Each row is a point. The last column is the point's height on a tilted bowl or saddle (a function of degree 2), plus a little noise. Along how many of its main directions does it bend up, bend down or stay straight?
In the rows, zero is written as 128.

Points, 10 rows:
[[ 94 100 111]
 [105 112 125]
 [ 88 137 121]
 [131 116 141]
 [101 156 153]
 [141 147 146]
 [152 165 148]
 [157 147 134]
 [ 75 194 209]
 [140 158 152]]
Directions: 1 up, 1 down, 0 straight

Points:
[[139 128  83 177]
 [179  93 108  88]
 [147  89  92 134]
 [129 132 101 159]
 [161 148 115 168]
 [152 113 148 133]
 [129  92 147 155]
 [149  65 130 119]
 [188 101 139  58]
 [152 115 165 139]
 [ 96 138 147 131]
 [112 112  97 139]
 [163  85 126 102]
 [122 175 164 153]
 [111  71  91 133]
 [149 135 107 163]
 [160 116 188 141]]
Directions: 1 up, 1 down, 1 straight

Points (24 x 5):
[[162 174 156 104 106]
 [129 136 146 111 121]
 [110  84 180  81 138]
 [134  28 200  81 192]
 [ 84 159 156 112  93]
 [173 136 148 125 137]
 [113 121 134 143 116]
 [152 122 126 127 126]
 [ 99 129 120 127 115]
 [144 108 132 154 115]
 [134  89 111 121  87]
 [ 86  97 129 112 104]
 [ 78 128  77 139 119]
 [130 102 110 158  91]
 [ 98 115 119 143 104]
 [169 105 138 110 114]
 [148 125 143 201  76]
 [150 130 165 132 143]
 [101 106  77 126 102]
 [142 143 133 116 127]
 [ 81 130  82 111 128]
 [ 81 151 115  80  98]
 [109  75  91 133  54]
 [151  70 142 126 103]]
Directions: 1 up, 2 down, 1 straight

Points:
[[146 134 128 135 149 126 138]
 [142 144 113  84  68 166  95]
 [190  80 123 118 114 105 159]
 [140 166 100 125 137 102  93]
 [100 121 128 141 124  95 131]
 [131 169 166 127  58 140  77]
 [123 146 172 161 135 177 137]
 [126 169 105 141 143  94 105]
 [153 191 197 140 171 149  86]
 [109 117 137 132  93 122 130]
 [122  95 168 166 106 103 132]
 [133  64 137 153 135  95  98]
 [133 117 151 177 132 142 134]
 [151 135 161 128  59  58 162]
 [110 220 126 119 134 178  79]
 [116 153 116 128 156 171 145]
 [145 139 119 116 138  78 126]
 [157  76 145 187 128 147 143]
 [176 207 148  79 161 154  50]
 [106 139 126 105 139 108 135]
 [124 137 173 114  98  94 125]
 [142 111  86  91 107  98 110]
 [136  98 123 127 107 141 119]
 [135  85  92 158 129 153  90]
 [ 85 133 128 175 148 160 108]
 [126 147 147 118  99 109 119]
 [119 123 133 124 118 147 116]
 [117 102 100 151 141 137  82]
 [130 162 143 125 149 133 134]
 [211 136 116 143  89 127 129]
 [157 101 125 124 127 147 138]
 [111  79 166 187 166 145  86]
 [ 95 155 150 123 126 131 138]
 [149 146 124 147 103 124 113]
 [109 113 111 181 148 189 100]
 [140 141 182 140 124 170 108]
 [158 142 154 129 165  75 120]
 [128 169 157 182  94 127  99]
 [115 115  69 119  61 106 106]
 [124 183  85 168 118 144  46]
 [112 110 137 107 153 164 126]
 [160 142 118 209 185 106 174]]
Directions: 2 up, 2 down, 2 straight

Points:
[[148 102 126 158  98 108 151 172 110]
 [143 214  95  82 156 167 117 214  51]
 [175 120 180 122 127 117 109 113 107]
 [105  85 161  82 135 155 109  90 101]
 [155 109 115 107 104 167 145 194  86]
 [ 85 135  99 112 124 161 135 168 108]
 [103  78  61 109 174 112  98 155  78]
 [146 107  96 162  87 102 115 133 122]
 [102 150 144 123 181 112  95  96 105]
 [130 120  86 123 144 116 118  86 111]
 [152 168 141 161  85 159 117 134 123]
 [ 91  63 101 134  96 188 149  89  69]
 [ 94 137  62 132 125 103 122 136  99]
 [138 169 169 192 140 110  76 127 103]
 [158 104 158 139 104 118 173 141 108]
 [113 100 157 115 160 112 120  94 111]
 [120 129 160 173  63 127 162 135 128]
 [137  90 109 128 134 143 103 111 118]
 [182 115 137 110  57 130 151 170  99]
 [137 122 130 124 132 122 162 111 124]
 [174 116  80 147 140 111 116 117 100]
 [163 161 116 144 130 135 126 180 108]
 [166 120  96 131 111 156 161 130 105]
 [146 134  99 115 113 179 124 157 106]
 [123  57 143  88  79  92 167 156  78]
 [174 170 110 128 134  97 166 138  98]
 [ 99 186 150 109 127 113 116 120 113]
 [128 172 107 103 134 107  89 145 115]
 [ 86 102 142 158 142 135  81 134 113]
 [152 118 118 176 139  86  81 105  98]
 [123 123 182 148 124 169 113 119 115]
 [127 143 120 163 143  91 120 167 112]
 [ 97 145  89 131 147 161 134 134 115]
 [115 107 139 117 147 102 124 157 121]
 [ 93  99 149 123 165  88 121 135 105]
 [112 112 127 149 139  64 147 118  99]
 [134  87 158  86 114 138  97 196  86]
 [ 90 163 167 130  96 125  93 151 110]
 [171 123 162 121 134 206  65 141  64]
 [127 113 162 100 133 175  92 134 110]
 [109  95 131  92 144 149  76  99 108]
 [ 88  43 162 111  84 150 172 121  63]
 [118 149 144 135  96 108 134  75 124]
 [149  97  98 134 136 128 151  88 105]
 [182 153 143 112 131 193 146  99  79]
 [125 110 119  91  67 141 124 112 134]
 [137  58  90 129 129  87 104 147  83]
 [130 116 159 152 168 174  73 169 100]
 [109 102 154 115 101 103 163 111 114]
 [127  83 128  74 120 124 134 133 123]
 [154  91 138 113 179 123 137 156 116]
 [133  95 139 129 141 155 199 194  72]
 [ 53 100  81 122 128 148 187 136  67]
 [102  86 145 155 108 125 131  99 122]
 [138 142 131 143 141 140 118  76 116]
 [117  56 131 158  73 132 153 126 102]
 [144 144 136 115 135 117 162 109 121]
 [137 172  82 104 111 148 159 158  99]
 [ 73 100  78 115 144 115 104  99  92]
 [109 122  72 110  69 151  87  99 109]
 [159 126 164 150 138 101 120 120 117]
 [144 106 161 153 134 146  68 134 106]
 [119 115  83 153 168 137 105 147 110]
 [101 181 112 105 125 166  55 128  89]
 [106 193  96  76 169  93 109 147  91]
 [132 100 158 135 175 108 120 148 116]
 [172 147 185 113  95 126 117 161 100]
 [129  79 149 122 120 212 111 174  66]
 [109 142 108 143 151 153 169  68  91]
 [133 147 118  68 177 159 146 150 122]
 [150 143 156 177 205  95 151 138 101]
 [114 163 129 142  97 142 125 134 133]
 [117 114 123 171 123 134 129 114 134]
 [104 138 130  98 103 119 158 110 125]
 [159 124 102 123 148  75 120 131 105]]
Directions: 0 up, 6 down, 2 straight

Points:
[[179 138 188  88 161 132 167 110 164]
 [147 127 127 108 184 147 116 120 150]
 [171  99 129 167 133 120 124 136 150]
 [116 130 132 151 123 152 111  90 146]
 [126  94 162  67 143  96 120  93 154]
 [ 95 104 123  91 163 160 113 161 149]
 [148 173  75 172 118  99 147 157 167]
 [104 113  81 111 129  57 170 149 146]
 [123 175 116 165  92 116 101 160 165]
 [134 106 127 129 185 143 118 136 149]
 [140 117 131 136 136 141 127 114 143]
 [120 113 107 135 133 157 103 125 144]
 [108 123 108 152  91 172 106 112 159]
 [165 116 128  79 137 119  87 179 151]
 [142 137 108  64 186 128 111 110 155]
 [149 109 126 102 103 114 119  95 145]
 [124 138 123 125 142 137 126 119 141]
 [130  91 119 137 130 158 174  70 166]
 [133 128  92 109  92 126 180  89 150]
 [128 156 108 110 120 111  98 156 148]
 [106 105 128 159  88 128 113 107 149]
 [ 87 100 145 136 132 144 101 140 139]
 [172 106  94 154 126  96 202 156 155]
 [132 129 149 189 181 105 142  44 193]
 [109 140 170 173 136  96  62 105 155]
 [ 92 121 143 143 115 136  41 114 136]
 [132 136 155 107 112 113 119  73 143]
 [117 103 120 181 136 141 123 117 151]
 [171 158 102  67 137 105 118 151 157]
 [138 132 160 133 130 111 111 158 146]
 [152  99 137 156 150 140 122  59 159]
 [130  70 154 156 102 173  82 161 150]
 [122  85 197 153  80 140 149 141 167]
 [179 104 107 151  92 145 141 104 159]
 [154 116  82 142 126 180 140 120 161]
 [140 150 133 130 135 141 187 125 150]
 [106  74 114 120 150 130  99  70 149]
 [106 103 120 117 100 157 148 118 153]
 [149 152 100 139 139 174 180 161 156]
 [102 105 107 101 143 147 162 144 147]
 [ 91 109 131 118 209 161 165 147 175]
 [138 126 102 132 137 133 114 137 142]
 [ 98  91  93 115 132  70 191 162 144]
 [128 153 147 104  97 140 133 102 145]
 [170 120 122 147 174 140 125 126 150]
 [109 155  99 111 116 138 133 105 142]
 [138 129 172 108 117 186 115 145 155]
 [176 182 167  93 124  68 133 186 190]
 [133 189 146 161 104 141  73  99 157]
 [ 82 121 100 159 127  92 162 135 145]
 [202 113  89 126 142  77 121 132 167]
 [121 129 130 149 142 151 168 131 151]
 [ 99  52 167 157  76 114 126 132 160]
 [143 124 145 152 169 126 101 127 148]
 [130  47 144 103 232 192 127 108 216]
 [126 122 141 104 119 133 135 140 142]
 [ 89 114 137 105  94 131 118 131 143]
 [116  81 174  63 135 123 143 185 158]
 [143 124 136 113 119 112 139 144 143]
 [161 144 151 147  57 133  95  93 162]
 [149 178 145 125 180 133 168  99 163]
 [215 114 197 156 170 107 130  94 181]
 [ 81  97 118 176 165  81 161 135 159]
 [130 170 105 111 110 140  96  71 144]
 [103 143 184 186 114 108 105 190 165]]
Directions: 5 up, 0 down, 3 straight

Points, 67 rows:
[[170 151 148 179  84 160 102 121 113]
 [107 149 145 155 147 136 133 135 119]
 [143 139 118 107 118 129  95 119 120]
 [183 112  99 124 118 128 148 127 137]
 [150 135 128 112  77 111 159 158 120]
 [148 173 153 119 147  99  99 109 115]
 [151 156 130 119 141 120 102  82 117]
 [127 112 118 128 123 162 151 126 129]
 [ 95 125 135 150 110 126  89  63  86]
 [149 160 109  85  84 174 147 160  73]
 [158 136 138  77 142 116 113 132 130]
 [128 113 105 150 109 127 126 106 125]
 [128 122  89 137 177  80 100 139 106]
 [149  90 150  76 143 176 103  90 143]
 [132 145 125 153 104 152 134 132 116]
 [117 144 180 112 149  78 150 120 135]
 [164 116 109 133 149  96 123 149 121]
 [162 131 103 115 175 158 135 142 120]
 [128 161 112  73 114 166 187 140  79]
 [114 123 127 109  58 107 114  96 118]
 [154  94 128 122 118 115 102 184 101]
 [100 107 160 143 130 108 102 142 107]
 [125 154 185  95 130 198 102  60 155]
 [ 78 178  93 153 151 116 123 126  82]
 [180  99  72 112  86 105 135  86 141]
 [127 144 160 159 146 155 144 152 129]
 [112 117 152 117 181 235 162 126 170]
 [106 153 145 112 123 127 108 156 107]
 [ 99 128 131 127 129 146 141 125 123]
 [151 130  36  92 111 107 144 195 110]
 [120 151 134 125 116 105  68 147 103]
 [111 117 143 133  94 184 140 128 106]
 [124 143 150 142 112 151 137 184  91]
 [115 130 104 141 128 141  87  98 103]
 [ 85 133 160 156  78 149 100 131  65]
 [146 151  77 131 175  94 108 129  98]
 [ 97 172 202 128 100 145 155 128  94]
 [ 95 111 144  80 146 131 117 120 145]
 [123 126 139  92 155 148  66 106 129]
 [162 172 116  84 184 118 112 146 101]
 [ 61 171 146 169 157 131  90 159  77]
 [ 70 112  84 154 133 147 119 121 101]
 [117 145  96 142 159 145 128 129 115]
 [133 162  41 126 207 144 119  96  47]
 [164 157 111 124  89 185 143 152  99]
 [ 81 154 118 116 155 135 175 165  99]
 [120 143 113 125 138 111 159 105 125]
 [ 71 169 156 121 143  67 117 123 108]
 [118 164 106 113  79  87  67  97 104]
 [156 156 101 112 128 160 141 104 113]
 [117 146 141 110 104 129  98 128 112]
 [ 68 158 115  69 130 114 101  68 113]
 [173 160 119 162 168 105 150 134 112]
 [174 108  94  89 136 138 148 128 119]
 [190 179 120 108 125 113 143 103 116]
 [141 195  59 128 103 182 113  65  30]
 [ 99 169 154 166 107 196  85  90  76]
 [117 130  88 118 104 154 137 127 106]
 [179 133  78 144 139  86 100 144 115]
 [128  68  96 122  99 118  74 143 107]
 [130 125  80  84 158 131 111 137 108]
 [112 105 105 161 155 128 163 133 137]
 [110 114 122 100 122 110 205  80 148]
 [144 128 168 170 119  95 146 197  75]
 [143 118 143 163 173  76 123  81  99]
 [183 170 101  72 131 146 148 143  90]
 [119 199 156 145 143 157 125 157  96]]
Directions: 2 up, 4 down, 2 straight

Points, 66 rows:
[[120 140 127 146 128  98  81  99 148]
 [126 158 124 134  99 157 176  83 159]
 [105 107 139 132 143 103 111 170 128]
 [141  74  67  93 167 153 145  97 178]
 [144 112 161 158 123 139  77 163 151]
 [127  92 170 112  93 167 161 140 154]
 [111  99 108 127 121 139 117 141 131]
 [109  71 112 138 164 117 144 128 145]
 [118 107 140 103 141 122 140 110 132]
 [171  61 120 154 137 116 113  98 175]
 [116 151 107  88  93 158 145 106 145]
 [106 133 155 170 126 141 129 111 147]
 [205 195 174 129 193 105 146 100 204]
 [149 118 121  97 108 135 133  83 149]
 [ 56 155 144 105 132 123 126  97 149]
 [105 134 157 131 155 154  95  76 167]
 [100 121 121 118 114  97 152 156 119]
 [103 185 147 119 105  80 117 148 135]
 [145 120 166 104  90 174 118 121 156]
 [114 105 115 127 165 154 133 114 145]
 [148 189 131  81 158 109 129 132 138]
 [125  63 137 188 148 193 148 165 184]
 [153 128 110 115 144  64  97 112 140]
 [117 113 117  78 129 124 140  85 145]
 [102 122 181 153 114 143 150 133 146]
 [122 124  86 168 186 184 116 123 182]
 [153 166 132 139  65 118 176 188 145]
 [133 134  32 134 152  94 146 113 155]
 [207 103  93 123 102 177 160  86 197]
 [105  94 118 105 130 150 114 122 139]
 [108 120  79 103 119  84  96 148 132]
 [160 153 178  93 114 109 113 102 153]
 [111 122 129  99 147 123  91 131 132]
 [145 151 167 146 131 130 136 139 136]
 [142 155  81 157 129 118  85 146 142]
 [120 178 101 122 102  93 168 110 132]
 [182 104 157 126 106 158 159 136 155]
 [105 164 109 163 151 110  93 116 149]
 [172 106 168 121 124 133 171 133 148]
 [127  68  80 189 163 153 146 172 175]
 [120 126  67 121 115 111 147 108 136]
 [107 127 127 123 124 106 150 100 130]
 [ 91 156 124 100 108 111 195 108 142]
 [209 133 123 120 165 150 127 116 168]
 [161 142 107 193 145 101 114  56 193]
 [138  94 122 130 124 146 153 106 144]
 [ 72  94 105  73  95 121 125 138 147]
 [113 118 100 158 156 142 168 138 142]
 [111  77  97 144 115 111 109  76 169]
 [ 90 158 156  87 136 143 185 128 147]
 [169  50 139 132 109  84 131 118 162]
 [ 76 131 170 122  87 181 110 126 164]
 [138 162 134 194 121 175 111  88 183]
 [120 121  58 130 126 170 115 151 152]
 [149 146 119 135 139 109 137 136 123]
 [130  98  88 128 109  77 117 154 128]
 [123 150  54 110 106 106 148  74 156]
 [139 140 157  76 159 143 203 121 160]
 [139 116 119 138 132 137 121 135 129]
 [ 70 160 133 173 147 116  98 140 154]
 [121 153 149 149 155 130 170  88 156]
 [ 87  86  64  76 189  81 185  65 199]
 [119 138 133 162 114 144 181 101 150]
 [119 202 118 117 154 126 141 135 140]
 [155 149  73 109 147 104 184 139 134]
 [113 143 129 106 130 149 141 140 126]]
Directions: 8 up, 0 down, 0 straight
